Every row gives one point. The window is the flat piece filled in between its corners: a triangle in 3 columns, a solid with four corners in 4, and so on. A path goes straight from each point to the next, and from the last back to the first. After which points does the path pass through the window?

Window, 3 rows:
[[  5  27  12]
 [ -1 -60   1]
 [ 46   8   3]]
Path:
(1): [ 2 25 -7]
(2): [36  7 -8]
(3): [46  2 34]
(4): [11 19 48]
(5): [ 5 24 -9]
(6): [ 37 -14 -41]
(7): [ 34 -47  15]
(8): [14 19 33]
Through the window after points: 2, 4, 8

Window (4 x 4):
[[-47  -8  34  -7]
 [ 19   5   8   3]
 [ 60 -15  27  -6]
 [-18 -26 -29  -6]]
Path:
(1): [24 -9 43 10]
(2): [-27 -16  19  11]
(3): [-32  -5  19 -31]
(4): [ 22   0  26 -24]
(5): [ 22 -37  29  29]
(6): [ 50 -17  24  19]
(7): [ 52 -13  25 -22]
(8): [ 43 -10   9 -29]
(9): [ 29 -25  17   6]
(10): [-43 -29  25  29]
(11): [-38  10  37 -38]
(12): [ 22   5  41 -25]
Through the window after points: 2, 4, 6, 10

Window:
[[-17  35  37  33  20 -13]
 [ 24  16  17  -3 -30  16]
 [  8 -24  45 -18 -44  17]
 [-56 -14 -44  11  17 -31]
 [-41  -5 -24 -25  34 -22]
 [-11 -60 -41 -17  21 -29]]
Path:
(1): [-19 -10   1 -10  16  29]
(2): [-20  17  13  27  35  19]
(3): [-17  27  29  19   1 -38]
(4): [-24  13   9 -14  -5 -42]
(5): [-25   5   0  -1  25  13]
(6): [ 11  -3  13 -12  -2  18]
(7): [  6  -4  21 -29 -22 -25]
(8): [-28 -20 -19 -13   0 -58]
(9): [-30 -28 -31   8  22   4]
(10): [-19 -17 -11  21  23  27]
(11): [-25  16   9  11 -14 -60]
(12): [-27 -12 -28 -12   1 -55]
(13): [-35 -35 -26   8  18   6]
(14): [  2 -19   6  14 -10  51]
(15): [  8   0   7 -21 -33 -13]
(16): [-27  41  27 -15 -22 -49]
Through the window after points: 2, 8, 12

Window, 9 rows:
[[ 23 -24 -25 -25 -21 -45  28  20  21]
 [  4   2  27 -14  -3 -13 -33  35  -4]
 [  7  22 -11  10 -26 -25  -9  24  -2]
 [-44  -8 -23 -10  -4   3  45   5  22]
 [ 16  36  16 -26 -11  -9 -18   4  10]
 [  7  12  21  33  -3   8 -42 -17   8]
 [  3  18  13  21  30  -1  -3  19  10]
 [ 24 -25 -29  -8 -35  -5  44  46  36]
 [-37  -4 -60 -35  18  11  21  10  21]]
Path:
(1): [  7  -3  -6 -30 -11  -7  14  18 -12]
(2): [ 13  16 -11  -6 -12  -8   6  15 -14]
(3): [  4  20   1 -11 -16 -20 -13  15  21]
(4): [ 10   5 -12  -7 -11 -11   4  25  33]
(5): [ 13   1   3 -10 -12   6  25  11 -22]
(6): [ 18 -23 -20 -14 -23 -20  32  21   4]
(7): [ 13  -7 -22 -18 -14 -34  13  28  46]
(8): [  8  14   0  -6 -11 -13 -13  18  29]
(9): [ 31  -3   9 -10  -8   5   3  20 -27]
(10): [  9  -4   2 -11  -8  15  22  12 -16]
(11): [-11  10 -22  -7  -6 -16  -4  13  45]
(12): [  1   5 -12 -12  -3 -32  -3  41  45]
Through the window after points: 2, 4, 6, 10

Window:
[[-14   9  -9  -3  36 -12  -6  10   6 -10  13]
 [ 16  -3  -6   0 -26  -6   2  11 -22   6  -1]
 [  3   1  -9   5  25  18  20  -2   7   0   8]
 [ -8   8  16  -2   6   1 -17  29  60   4   8]
 [-14  10 -28  10  16  14  20 -16  -6 -33   9]
 [-10 -11  -6  17 -12 -19  15   1 -13   8   3]
 [-17  -6  -4   7  10  17 -12  -3  -1  -1   8]
 [ -6  18  39   9   2  -3 -14  22  26   5   1]
 [-22  23 -10 -19  12  14  19   3  17   4  21]
 [  3   0  35 -17 -10  -8 -11   2  36  11  -2]
 [ -8 -16   2  -7  -7   2  19  15 -14 -10   3]]
Path:
(1): [ 2 -6  7 11 -5  8 12  1  7 -3 36]
(2): [-5  2  0  0  5  7 10  7  4  2 -8]
(3): [-15   8   1  -2  16   2   3   7  15  -5  -4]
(4): [-11  -1  10   3  11   4   4   5  13  -9  27]
(5): [ 3  1 21 -2  0 -1 -6 10 29  0 36]
(6): [-11   6   6  -4   9   0  -6  15  31   3 -10]
(7): [-16   5  -8   1  15   8   3   7  12  -1  -6]
(8): [-4  4  6 -1  5 11  1  1 12 -5 31]
(9): [-4  7 -1  2 11  1  0  0 10 -7 22]
(10): [-10  13  -9  -4  11   2   2   4  12  -1 -10]
(11): [ -8   9  -5   0   5   1   6   4   7  -7 -10]
(12): [  1   0  12   9   0   7   0  -3   2 -11  41]
Through the window after points: 5, 7, 11

Window, 12 rows:
[[ -6  -7   2  22 -18  -8  30  43  -7 -26 -30   7]
 [ -2 -32 -26 -13  51  45 -48 -31  46  24 -30  16]
 [  1  11 -37 -12 -26 -36 -48  -4  22 -41  12  11]
 [  9 -24 -11 -30 -20 -58 -14   4  11 -10  26  -8]
 [-37   8   7  11 -38  -8  21  31  19  -7  15  -2]
 [ 15  14  30  15  15  32   5  35  -6   0  11   2]
 [ 34  18 -46 -13  43  11 -31 -47  48  35 -19  -4]
 [ -2   5 -29 -19 -13 -14  12 -25  -7 -42  28  -5]
 [-13  -3  10  60 -18  -9  17  24 -32  -5  20  -3]
 [ 25  -9 -26 -26 -38   0 -31 -34  18   2  -5  10]
 [-27  19  12  -5 -20 -30   4  11 -29  -9   0  19]
 [ -1  -2  41  31  -9 -19  22   5  15 -20   8  24]]
Path:
(1): [-24   4  -6  -2 -26  -6 -21 -19   8 -32 -12 -53]
(2): [ 18   1 -35 -11  -1 -14  -4  17   4   3  17  46]
(3): [  5   6 -38 -12 -25 -13   8  17  19  18  25  46]
(4): [-10   7  13  -1 -12 -15 -13  -4 -13 -20  -8  -2]
(5): [-16   6  42   5 -18 -10  -8   3  -3 -25  -9 -29]
(6): [-17  10 -34   4 -17 -11  20  27   3  10  24  43]
(7): [ 10   5 -28  -6 -11 -15   4   6   3   9  35  36]
(8): [ -2   2   0  -3  14   0 -29 -36  20 -10 -14 -30]
(9): [ -4   6  24  11  -4   0  -8   7   7 -12  -5 -24]
(10): [16  4 -3  2  7  6  5 16  3 -1 15 21]
(11): [  3  -6 -28   1  -8  19  11   9  15   0  16  41]
(12): [-15  -9  28  21  22  -4 -31  -3   6  -1 -28 -38]
(13): [ -1   1   6  -6 -13  -9 -19 -24   1 -16  -8 -21]
(14): [  8  -4 -34  10  20  -1   7   7  31   5  32  47]
(15): [ 15 -14 -52  20   8   3  12  16  18  11   7  45]
(16): [-15   2  30   0   5   7 -34 -26   2  -4 -15 -34]
Through the window after points: 3, 5, 9, 11, 15

Window, 14 rows:
[[-26  12  14 -27 -24  -9  20  -1   4  32  12  14  12   0]
 [ 25 -15 -16   6   4  40  20  21   8  -7  49  -9 -36 -14]
 [ -9  -9 -36  20   0  11  53 -11  17   8  -3 -36 -50  12]
 [-33  22   3  29  27  60 -26 -17  12 -13   1   8 -31 -14]
 [ -4  -4  11   8  12 -23  43  42  -6 -23   6  -4  22 -10]
 [-25 -16   0   2 -16  12  -8 -58 -12 -27  17 -35  -4  19]
 [-20   9   5  40 -16  12  24 -15 -21  -6   3  21  20  -5]
 [  5  31  17 -13  -8 -25 -13 -28   6 -27  -7  -2  22 -34]
 [-12 -24  22  21 -19   0  -2 -17   4   0   6 -16 -28  21]
 [ -7   7 -18  10 -17 -20  -4  19  -8  -2  30 -26  -6 -29]
 [  9   1   8   9  30  22  -5   8  -4  36  40   4 -27  19]
 [ -7   1  -1   7 -25  19 -26 -12 -42   1  -5 -37   5 -44]
 [-11   2  -3  -1   7  -3 -30   9  35  39 -16  15  19  21]
 [  1  10 -21   6  22  47 -25  15 -12   2  15  26 -49   3]]
Path:
(1): [-15 -25   1   7  21  -1   5  -8   9   0  11  19   4 -24]
(2): [ -5  18   2   3 -15   0   3  -2   5  -3  10 -13  -7  13]
(3): [ -2  16  11  13  -9  18   2  10  -6  -4  18 -16 -11  16]
(4): [-16  -9 -11  12   6  12  12 -19  -7  -8  11   7 -14 -27]
(5): [ -9 -11  -9   2   4  -7  -8  -1   0   6  21  -7 -19 -23]
(6): [ -3  15   1  -1  -4   6   8  15   6  -2   7 -20  -3   5]
(7): [ -2  51  10   2 -22  12   6  -1   1 -12   9 -32   0   6]
(8): [-13 -28  -9   8   1 -10   0 -10  -3  -4   5  11  -3 -26]
(9): [ -6 -40  -6  15   1  -9 -11 -23   3  17  15  13  -9 -30]
(10): [ -9  13  11   0  -9  11  -7   2 -10  -9  20 -14   1   5]
(11): [  4  35  -9  -3 -29  42  10  33   8 -18   6 -21 -12  12]
(12): [  3 -25  -2  11  13   2   9 -15   3   6  29  -1 -23 -17]
(13): [-20 -18  -4   2   3 -14  14 -41 -12   3  30  20   9 -49]
(14): [  1  38  -1  15  -2  38 -11  31   7  -4  -9 -20 -15  28]
(15): [ -8  37   3  21   8  50 -13   1  -7 -15  13  -8 -20  17]
(16): [-39 -21  -4  17  21  17 -15 -22  21   4  -2  16 -24 -45]
Through the window after points: 11, 15
